Each row is a point. A path goes straight from each point to the next, and from the last back to the first. The post is the endless flat space through its rows: a point in 2 columns, a line in 3, a plane in 4, and so on, so that a path can go around it. Count how often the path circles the post. Going back the other way cancels.

Post (1 x 2):
0.04  0.05
Path (29 x 2):
-0.63  0.20
-0.06  0.20
0.19  0.09
0.39  -0.08
0.10  -0.15
-0.44  -0.06
-0.49  0.45
-0.04  0.42
0.49  -0.09
0.42  -0.20
-0.09  0.00
-0.41  0.13
-0.10  0.35
0.21  0.15
0.36  -0.13
0.31  -0.06
0.50  0.11
-0.24  0.43
-0.41  0.19
-0.04  -0.12
0.40  -0.34
0.22  -0.03
0.27  -0.30
-0.57  0.11
-0.27  0.21
0.09  0.18
0.63  -0.02
0.30  -0.14
-0.06  -0.02
Times around: 3

Post, 2 rows:
-0.30  0.18  -0.15
0.23  -0.05  0.07
Path (28 x 3):
0.61  -0.45  0.04
0.56  -0.05  0.05
-0.13  0.36  -0.03
0.02  -0.01  0.23
-0.15  -0.30  0.02
0.33  -0.51  -0.09
0.14  0.30  -0.11
-0.27  0.40  -0.10
0.06  -0.05  0.13
0.22  -0.22  0.10
-0.15  -0.15  -0.36
-0.27  0.29  -0.21
-0.32  0.55  -0.02
-0.35  0.20  -0.04
0.05  0.11  0.32
0.17  0.51  0.17
-0.04  0.30  -0.11
-0.61  0.45  -0.13
-0.41  0.05  -0.11
-0.30  -0.22  -0.38
-0.12  0.17  -0.19
-0.30  0.68  -0.28
-0.09  0.33  0.15
0.24  -0.30  0.21
-0.84  0.29  -0.44
0.49  -0.18  0.07
-0.08  -0.25  -0.05
-0.29  -0.08  -0.10
Times around: 4

Post (3 x 4):
0.25  -0.01  0.41  -0.09
-0.17  -0.08  -0.29  -0.09
0.04  -0.05  -0.37  -0.04
Path:
0.03  -0.19  0.02  -0.06
-0.27  -0.05  -0.82  0.07
-0.67  0.25  0.03  -0.12
0.00  0.14  -0.62  -0.17
-0.45  0.14  -0.26  -0.08
0.09  0.07  -0.52  -0.06
-0.18  -0.17  -0.08  -0.21
-0.07  -0.21  -0.04  -0.11
0.11  -0.39  0.28  -0.06
0.23  -0.17  0.76  -0.32
-0.13  0.03  0.17  -0.38
0.21  -0.49  0.04  -0.17
0.26  -0.21  0.19  0.09
-0.41  -0.13  -0.81  0.02
-0.07  -0.19  -0.29  -0.03
0.12  -0.25  0.17  -0.22
0.09  0.07  -0.35  -0.18
-0.06  0.36  0.52  -0.06
-0.03  -0.01  0.09  0.02
0.19  -0.48  -0.83  0.15
0.09  -0.44  -1.04  -0.10
-0.15  -0.07  -0.08  -0.39
-0.12  0.03  -0.69  -0.16
0.05  0.30  -0.20  -0.05
-0.05  0.08  0.11  -0.15
0.21  -0.12  0.31  -0.35
0.00  -0.25  0.15  -0.24
0.28  0.09  0.04  -0.15
-0.07  -0.05  0.13  -0.34
0.49  -0.37  -0.26  -0.13
Times around: 0
